Each row of a before or after table is a point. The points were changed in one or more steps. Then noise was added and the rows were shuffled. The steps act on columns, c1 being the first. What was done? A step turns or swaps two columns, mirrors them in a line or flattens them onto one, adds a multiple of one to another, or multiplies or shifts one. Angles are multiples of 10 degrees, from the lower column toward the higher: turns from -170 to 170, lines from 10 to 170 but not 90. Use the fewest steps. Two steps may share a column if one is a turn and the other turns, adds or multiplies; they go together, in the order done. Otherwise the lowest column goes first.

Before:
[[-1.0  0.2]
 [-1.3  2.4]
 [-1.1  1.7]
 [ 0.8  3.6]
 [-2.0 -1.6]
 [-0.1  0.8]
 [ 1.6  4.0]
 [ 1.9  1.9]
 [-3.0 -1.5]
 [ 2.4 -0.8]]
After:
[[ 5.7 -1.0]
 [ 4.9  1.0]
 [-3.9 -0.7]
 [-0.3 -2.0]
 [-3.3 -1.3]
 [-3.0 -2.8]
 [-8.9 -4.4]
 [-6.0 -4.6]
 [ 2.4  0.7]
 [ 7.2 -3.8]]
Steps: multiply c1 by 3; shift c2 by -3.0

Before:
[[-5.6 -1.9 -1.4  1.6  1.6  0.1]
 [-2.0  2.4  0.1  1.9 -0.9 -8.8]
 [ 2.6 -1.0 -1.7 -2.0 -3.0  3.2]
 [-0.2 -0.2  1.4 -4.2 -1.7  1.8]
 [-0.7  2.4  0.0 -2.3 -1.9  4.3]
 [-1.9  2.3  0.9  3.6 -1.8 -4.3]
 [-3.7 -0.1 -2.1 -1.0 -2.0  2.9]
 [ 0.0  2.5  0.5 -1.7 -1.3  0.3]
 [ 0.9  0.5  2.2  0.5 -1.7  1.8]
 [ 0.6  0.6 -2.0 -1.8  1.3  2.5]]
After (10 x 6):
[[ 2.4 -1.9  0.1 -1.7 -1.2 10.5]
 [ 2.7  0.3  0.0  1.6 -1.3 -1.6]
 [ 2.4 -0.4 -0.1  0.6 -1.1 -9.8]
 [-1.0  2.7 -0.2  0.8 -1.8 -7.2]
 [ 2.0 -1.7 -0.2  1.1 -0.6 17.5]
 [-0.4 -3.5 -0.3 -0.1 -1.2 -6.3]
 [-1.9 -5.6  0.2 -1.5  0.8  0.9]
 [ 0.5  0.3 -0.4  1.1  0.5 -5.7]
 [ 0.1 -0.1 -0.1  3.3 -1.1 -6.5]
 [ 0.3  0.8 -0.1 -1.1 -1.2 -3.1]]
Steps: swap c1 and c2; multiply c3 by 0; turn c4 and c6 by 160 degrees; multiply c6 by 2; multiply c5 by 0.7

Before (9 x 12):
[[  1.2  -1.1  -7.1   0.8   0.1   1.4  -1.7  -1.3  -1.6   2.9  -0.9  -1.7]
 [ -1.5  -0.6  -0.1   0.4   1.8  -5.7  -0.6  -0.9   1.0  -2.1   1.0   1.8]
 [  2.8   7.3  -0.2   0.6   4.3  -2.9   0.4  -1.8  -4.6   2.1   0.9   2.2]
 [  3.7  -0.5  -1.2   1.6  -2.2  -1.9  -1.1   1.0   0.7  -0.6   4.2   3.1]
 [  4.1   2.5  -1.8   1.8  -2.7  -5.6  -0.1   1.2   0.2   2.8   2.1  -0.8]
 [  2.8  -1.0  -0.6   0.3  -2.1  -4.6  -0.4  -1.6  -2.3  -3.0   4.8  -0.7]
 [  3.1   1.3  -0.1  -3.5   0.4   6.2   2.8  -1.8   0.5   2.3 -10.4   1.3]
 [ -0.2  -0.5  -5.5  -3.1  -2.7  -4.4   2.7   2.5   0.7  -0.1   1.1   2.3]
 [ -4.1   0.7  -0.1   1.7   7.1  -3.0  -2.3   5.5 -12.8  -1.2  -1.0   1.2]]
After (9 x 12):
[[  3.7   2.7  -1.9  -1.5  -2.5  -5.6  -1.6  -3.2   0.1  -0.4  -2.1   4.5]
 [  2.8   1.7  -0.1   1.6   0.3   6.5   9.8   0.3   0.6  -3.6   5.3   6.1]
 [ -3.8   0.8   0.2  -2.3   7.2  -2.9  -0.9  -4.7 -12.8   7.2   1.6   6.0]
 [  2.4  -1.2  -0.6   0.8  -2.4  -4.9  -4.0   4.0  -2.3  -0.4  -2.9   4.2]
 [  0.8  -0.9  -6.6  -1.8  -0.2   1.5   0.0  -0.5  -1.5  -3.4   1.1   2.7]
 [  3.8  -0.5  -1.1  -1.2  -2.4  -1.9  -3.9  -0.7   0.5   1.6  -2.2   8.2]
 [ -1.4  -0.5   0.0  -0.3   1.7  -5.9  -0.9   2.8   1.2  -0.1  -0.2   7.0]
 [ -0.3  -0.5  -5.9   3.7  -2.8  -4.8   0.9  -2.5   0.7   3.0  -1.3   7.6]
 [  2.9   7.3  -0.1  -0.6   4.3  -2.5  -0.2   0.1  -4.4  -3.6  -1.1   7.2]]
Steps: turn c7 and c11 by 50 degrees; turn c4 and c11 by -160 degrees; multiply c8 by 1.6; turn c8 and c10 by 130 degrees; shift c12 by 5.0

Before (10 x 24):
[[-4.3  1.1  4.4 -4.1 -3.1  4.8 -4.3 -0.1  1.0 -5.9 -1.2  2.8  2.8 -1.5
  -2.0 -2.3  2.3  0.4  0.6  3.9 -2.6 -1.2 -1.1  0.8]
 [ 2.7  4.3 -3.9 -1.3 -3.6 -0.1 -2.6 -4.4  0.0 -3.7  1.6 -3.2 -4.4 -1.0
   2.5  0.3  1.9 -1.6  5.4  0.5 -3.3  2.6  2.2  1.8]
 [ 1.1 -0.8  0.1 -2.6 -1.4  4.3 -0.8  0.9  0.5  1.1 -1.3 -2.9 -1.2 -0.8
  -0.6  0.9  0.4  5.9 -1.2 -0.5 -4.0  4.8 -0.2 -5.3]
 [-1.0  0.4  4.5  1.9  2.3 -3.1  1.1  0.3  4.3 -5.6  0.6  0.1 -1.5  4.9
   0.0  4.7 -0.9 -2.4  5.9  1.9  0.4  3.1 -0.9  1.7]
 [-3.9  1.3 -0.2  4.6 -1.8  4.0  2.4 -5.2  3.3 -3.0 -3.4  1.1 -2.8  5.2
   2.7 -2.8  3.5 -2.4  1.4  0.8  2.2  5.4 -0.7 -7.1]
 [ 1.0 -1.0 -2.7 -4.9 -1.1  4.6 -2.8 -2.8  2.5  2.1 -0.5 -4.9 -1.9  1.3
   2.9  5.3 -1.5 -0.3 -0.5 -4.3 -3.9  0.7  3.5 -2.7]
 [ 3.7  0.3 -4.1 -2.2 -0.6 -3.7 -3.5  2.9  1.4 -2.6  1.2  1.6  2.3  5.5
   3.1 -1.5 -2.4  1.2 -1.6  0.1  2.9  2.6  8.4 -0.6]
 [ 0.9  0.0 -2.6  3.7 -1.0 -0.6 -4.5  1.2  2.1 -6.0 -6.6 -1.8  4.2  0.5
  -0.6  3.6  0.1  3.2 -0.2 -2.7  3.3  2.6  1.8  1.7]
 [ 2.3 -0.7  0.4  1.5  0.1  0.0 -0.1  2.4  4.2 -4.8 -0.8 -1.5 -2.6 -1.4
  -5.3  3.3 -1.4  7.1 -0.1 -5.1 -6.1  2.7  8.3 -3.3]
 [-0.7 -2.0  4.2  2.9  2.1  3.7 -0.3 -0.1 -1.8 -0.2  2.4  1.7  2.4  7.7
   1.2 -2.2  4.9  0.2  5.1 -5.5 -2.8  1.0  7.2  0.5]]
After, 10 rows:
[[-4.4 -0.4  2.3 -4.1 -3.1 -5.2 -3.6 -0.4 -0.6 -6.1  2.9  3.2  2.9 -1.5
  -3.5 -2.2  2.1  0.4  0.4  3.9 -1.9  1.2 -1.1 -0.2]
 [ 4.0 -1.6 -5.3 -2.0 -0.8  4.6 -3.8  3.1  0.7 -2.6  0.2  0.9  2.2  5.6
   5.1 -1.6 -2.5  1.4  1.8 -0.1  1.0  0.0  8.4  0.4]
 [-0.6  1.3  6.4  3.0  2.0 -2.3 -0.6  0.0 -3.6  0.0 -2.0  2.0  2.8  7.5
   1.8 -2.4  5.2  0.4 -4.2 -5.8 -0.8  3.4  7.3  1.1]
 [ 2.1 -0.3  2.9  1.4  0.1  1.6  0.2  2.3 -2.1 -4.8  1.0 -1.6 -2.6 -1.6
  -6.3  3.3 -1.0  7.1  3.4 -5.2 -5.7  2.5  7.8 -4.9]
 [-0.7 -1.2  6.4  1.8  2.9  4.0  1.1  0.2 -7.1 -5.4 -1.2  0.1 -1.7  4.8
  -0.6  5.1 -0.9 -2.3  0.7  2.0  2.7  0.9 -1.2  1.8]
 [-3.6 -3.1 -2.5  4.8 -2.1 -0.8  3.4 -5.6 -3.0 -2.7  2.3  1.1 -2.6  5.3
   7.6 -3.0  3.4 -2.4  2.5  0.9  1.7  5.9 -0.7 -5.9]
 [ 1.0 -1.1 -4.3  3.9 -0.9  1.9 -1.9  1.5 -0.6 -6.1  7.6 -1.8  4.2  0.6
  -1.9  3.1  0.1  3.4  2.1 -2.9  1.8  2.1  2.0  1.8]
 [ 1.2 -0.9  0.0 -2.6 -1.1 -1.6 -0.3  1.0  0.9  0.7  1.1 -2.5 -1.0 -0.7
   1.6  1.2  0.6  6.3  1.3 -0.5 -4.0  6.5 -0.4 -5.3]
 [ 0.6  0.6 -2.3 -4.8 -1.1 -3.0 -2.6 -2.5 -0.8  2.0  1.1 -5.0 -1.9  1.1
   5.6  5.6 -1.6 -0.3  2.7 -4.2 -5.0  3.2  3.5 -0.9]
 [ 2.9 -5.0 -5.9 -1.2 -3.4  0.6 -3.2 -4.7 -4.7 -3.1 -0.5 -3.5 -4.2 -1.0
   2.6  0.4  1.9 -1.9 -2.6  0.4 -5.6  0.7  1.8  2.0]]
Steps: turn c2 and c22 by 160 degrees; turn c6 and c22 by 150 degrees; add 1 times c5 to c3; turn c3 and c21 by 20 degrees; mirror c7 and c11 in the line at 170 degrees; turn c9 and c19 by 120 degrees; turn c15 and c24 by 20 degrees; multiply c15 by 1.6
